Each row is a point. Each copy is the shape, with its points in the same order, turned, moved and blurred by noise. Is it also mirrored, or only turned?

Shape (5 x 2):
array([[ 1.18,  2.38],
       [ 1.41,  0.25],
       [-0.60, -2.06],
       [-2.43,  1.19],
       [-0.26, -1.74]])
Copy 1 (5 x 2):
array([[ 0.16,  3.42],
       [-0.75,  1.46],
       [ 0.41, -1.48],
       [ 3.39,  1.40],
       [ 0.02, -0.93]])
Copy 1 is: mirrored
Copy 2 (5 x 2):
array([[-0.13,  2.52],
       [ 1.20,  0.88],
       [ 0.44, -2.25],
       [-2.86, -0.11],
       [ 0.70, -1.76]])
Copy 2 is: only turned
Copy 3 (5 x 2):
array([[ 1.34,  2.08],
       [-0.81,  1.24],
       [-1.36, -1.81],
       [ 2.44, -1.21],
       [-1.17, -1.18]])
Copy 3 is: mirrored
Copy 4 (5 x 2):
array([[ 1.02,  2.36],
       [ 1.48,  0.40],
       [-0.35, -2.06],
       [-2.38,  0.92],
       [ 0.09, -1.65]])
Copy 4 is: only turned

Shape (10 x 4):
array([[-0.29, -1.70, -1.13,  0.42],
       [ 2.75,  0.59,  0.95,  0.43],
       [-0.47,  0.19, -2.16,  0.57],
       [ 0.66,  0.18,  3.02, -0.08],
       [ 2.48, -5.65, -1.84, -0.83],
       [-0.39,  0.72,  0.57,  0.65],
       [-0.11,  0.95, -1.81, -1.60],
       [-0.23,  0.14,  0.12,  1.35],
       [ 0.07,  0.68,  1.66,  0.91],
       [-0.49,  1.02, -2.06, -0.07]])
Copy 1 (10 x 4):
array([[ 1.39, -1.19, -1.32, -1.63],
       [-0.74,  2.41,  0.51, -1.74],
       [ 1.58,  0.28, -1.87, -0.15],
       [-2.28, -0.15,  1.27, -0.88],
       [ 3.63, -1.84,  0.80, -5.67],
       [-0.77, -0.02, -1.16, -0.30],
       [ 2.42, -0.06, -0.09,  0.70],
       [-0.25, -0.02, -1.52, -0.88],
       [-1.55,  0.50, -0.44, -0.56],
       [ 1.64,  0.34, -1.74,  0.45]])
Copy 1 is: mirrored
Copy 2 (10 x 4):
array([[-0.41, -1.79,  2.34, -0.16],
       [ 2.66,  0.76,  0.67,  0.34],
       [-1.47, -0.10,  3.07,  0.07],
       [ 1.08, -0.40, -1.83, -0.05],
       [ 2.69, -5.12,  3.97, -1.12],
       [-0.67,  0.18,  0.21,  0.11],
       [-1.16,  0.90,  2.57, -2.06],
       [-0.41, -0.30,  0.98,  0.65],
       [-0.19,  0.18, -0.48,  0.99],
       [-1.51,  0.74,  2.80, -0.69]])
Copy 2 is: mirrored
Copy 3 (10 x 4):
array([[ 0.09, -0.51, -2.26, -0.14],
       [ 2.24,  2.01,  0.50, -0.19],
       [ 0.25, -1.13, -1.56,  1.48],
       [ 0.17,  1.50,  1.66, -1.75],
       [ 2.16,  1.33, -6.03, -2.51],
       [-0.09, -0.15,  0.59,  0.18],
       [-0.66,  0.97, -1.24,  2.42],
       [ 0.47, -0.79,  0.46, -0.22],
       [ 0.43,  0.14,  1.24, -0.47],
       [-0.60, -0.03, -1.06,  2.12]])
Copy 3 is: only turned
Copy 4 (10 x 4):
array([[ 0.66, -1.60,  0.44,  0.45],
       [-1.70,  0.43,  3.42,  1.65],
       [-0.35,  0.23, -0.81,  0.35],
       [-1.50,  0.23,  3.74, -0.95],
       [ 2.41, -4.91,  1.45,  3.10],
       [-1.18,  0.45,  1.11, -0.74],
       [-2.62, -1.03, -0.63,  0.33],
       [ 0.01,  0.80,  0.98, -0.30],
       [-0.96,  1.18,  2.60, -1.11],
       [-1.74,  0.09, -1.21, -0.02]])
Copy 4 is: mirrored

Shape (11 x 6):
array([[ 0.87,  1.60,  0.16,  0.32,  0.85,  2.30],
       [ 2.47, -0.55, -1.99,  0.78,  1.82, -0.91],
       [-1.22, -2.52, -0.29, -1.05,  2.81,  0.36],
       [ 0.37, -2.29,  1.11,  0.40,  0.17, -0.71],
       [-0.16, -2.04,  0.32,  2.07,  1.92,  0.56],
       [-1.79,  2.33,  1.99,  1.29,  2.08, -1.60],
       [ 1.38, -2.91, -0.44,  3.51,  4.00,  0.56],
       [ 1.09,  0.34,  0.04, -0.59,  1.39,  0.32],
       [-0.90,  1.70, -0.31,  0.58, -2.24, -0.50],
       [ 1.66, -0.81,  0.08, -1.20, -3.75, -1.13],
       [-0.81,  1.79,  0.40, -0.19,  1.21, -1.10]])
Copy 1 (11 x 6):
array([[-1.93,  0.66,  1.02, -0.14,  1.87, -1.03],
       [-0.69,  2.07, -3.23,  0.73,  0.74, -0.74],
       [ 0.60, -0.37, -2.18, -2.84,  1.30,  1.65],
       [ 0.66, -1.26, -1.51,  0.70,  1.09,  1.72],
       [-0.89,  0.62, -1.27, -0.12,  1.56,  2.60],
       [-3.14, -1.34, -0.06, -0.29, -2.23,  1.12],
       [-2.07,  2.30, -3.29,  0.17,  2.81,  3.29],
       [-0.91, -0.03, -1.18, -0.12,  0.99, -0.64],
       [ 0.92,  0.13,  1.81,  1.57, -1.43, -0.52],
       [ 3.16, -1.68, -0.34,  2.71,  0.23, -1.49],
       [-1.76, -0.81, -0.23, -0.58, -1.56, -0.45]])
Copy 1 is: only turned
Copy 2 (11 x 6):
array([[ 0.23, -0.89,  0.62,  2.40,  2.59,  0.55],
       [ 3.11, -2.33,  0.26, -0.74,  0.84,  1.18],
       [ 2.22,  1.63, -0.44,  1.06, -1.38,  0.71],
       [ 0.82,  0.56,  2.07, -1.23, -0.29,  0.05],
       [ 1.31,  0.02,  2.04,  0.47, -0.81,  2.19],
       [-0.08, -2.26,  2.36,  3.22, -1.71, -1.62],
       [ 3.45, -0.60,  2.64,  0.63, -0.72,  4.16],
       [ 1.73, -0.46,  0.46,  1.22,  1.34, -0.56],
       [-2.31, -2.19,  0.01, -0.29,  0.61, -1.30],
       [-1.14, -0.57,  0.55, -3.45,  2.20, -1.94],
       [ 0.39, -1.67,  0.58,  1.88, -0.25, -1.57]])
Copy 2 is: mirrored

Shape (13 x 8):
array([[ 2.44, -0.35,  3.01, -2.32,  0.15, -2.52,  0.71, -2.05],
       [-1.23, -1.37, -0.09, -2.61, -3.91, -2.79, -0.89, -0.57],
       [ 1.59,  0.36,  2.89, -1.03, -1.92, -1.88, -0.28,  0.32],
       [ 1.37,  1.43, -1.05,  1.57,  2.46,  1.90,  1.16,  0.54],
       [-0.39,  2.44,  1.10,  0.76,  3.81,  1.59,  2.25,  1.29],
       [ 1.95, -1.27,  1.91, -1.39, -0.30, -1.40,  2.68,  0.65],
       [ 0.17,  0.88,  0.92,  0.83,  0.30,  2.85,  1.28, -0.95],
       [ 0.18,  0.50, -0.98,  0.79,  0.54,  1.88,  0.09,  0.15],
       [-1.11, -1.51, -1.64, -0.04, -0.44,  0.66, -0.08, -0.82],
       [-0.73,  1.18, -1.13,  4.38,  1.44,  0.68,  1.45, -0.57],
       [ 0.64,  0.05, -0.23,  1.43,  0.42,  2.03,  1.53,  1.22],
       [ 3.22,  0.65,  1.63, -1.74,  0.04, -2.29,  0.25,  0.26],
       [-0.07, -2.61,  1.49, -0.44, -0.11, -0.24, -1.36,  0.76]])
Copy 1 (13 x 8):
array([[-0.58, -0.98,  2.61, -2.35,  3.72,  0.03, -1.58, -1.20],
       [ 0.78,  0.07,  4.17,  0.90, -1.57, -0.62, -2.97,  0.32],
       [ 0.12, -0.64,  2.00,  0.53,  1.80,  0.50, -1.94, -2.88],
       [-0.74,  0.28, -3.61,  0.02,  1.13, -0.37,  3.09, -0.55],
       [-3.19,  0.26, -3.59,  1.31,  2.98, -0.97,  1.78, -0.05],
       [ 0.87, -1.02,  0.31,  0.52,  3.36,  1.13, -1.51,  0.37],
       [-2.08,  2.10, -1.73, -0.27,  0.68,  1.86,  1.26, -0.75],
       [-0.51,  1.03, -2.09, -0.11, -0.74, -0.11,  1.33, -0.53],
       [-0.43,  0.26, -0.46, -0.50, -1.98, -0.01,  0.23,  1.49],
       [-1.96, -0.65, -1.25,  1.10, -0.45,  0.83,  4.87,  0.19],
       [-0.27,  0.34, -2.66,  1.01,  0.50,  1.42,  1.42, -0.42],
       [ 1.22, -0.78,  1.10, -0.46,  3.36, -1.03, -1.13, -2.21],
       [-0.46, -2.13, -0.37, -0.67, -0.78,  0.72, -1.95, -0.42]])
Copy 1 is: only turned
Copy 2 (13 x 8):
array([[-2.10, -2.47, -0.55, -0.87, -1.09, -0.90, -4.19, -1.35],
       [-2.10,  1.18, -3.60,  0.11, -1.90,  3.39, -2.46, -0.66],
       [-2.36,  0.62, -0.25, -0.95,  0.40,  0.73, -4.04, -0.89],
       [ 1.14, -0.51,  1.85, -0.27,  1.39, -2.16,  1.41,  0.20],
       [-1.17, -1.30,  2.23, -2.84,  1.69, -2.55,  2.09,  0.60],
       [-1.69, -2.68, -0.55, -0.37,  1.41,  0.40, -3.07,  0.99],
       [ 1.66, -0.63,  1.86, -2.20,  0.21,  0.35,  0.21, -0.57],
       [ 1.03,  0.41,  1.36, -0.32,  0.17,  0.09,  0.95, -0.04],
       [ 0.55, -0.29, -0.70,  0.68, -1.32,  1.84,  1.27, -0.59],
       [ 1.28, -0.58,  1.02, -0.36,  2.55, -0.51,  2.77, -2.91],
       [ 0.96, -0.46,  1.75, -0.69,  1.97,  0.31,  0.82,  0.66],
       [-2.08, -0.38, -0.42,  0.05,  0.30, -1.76, -3.89, -0.10],
       [-2.38, -0.68,  1.61,  0.88, -1.24,  2.28, -1.10, -0.21]])
Copy 2 is: mirrored
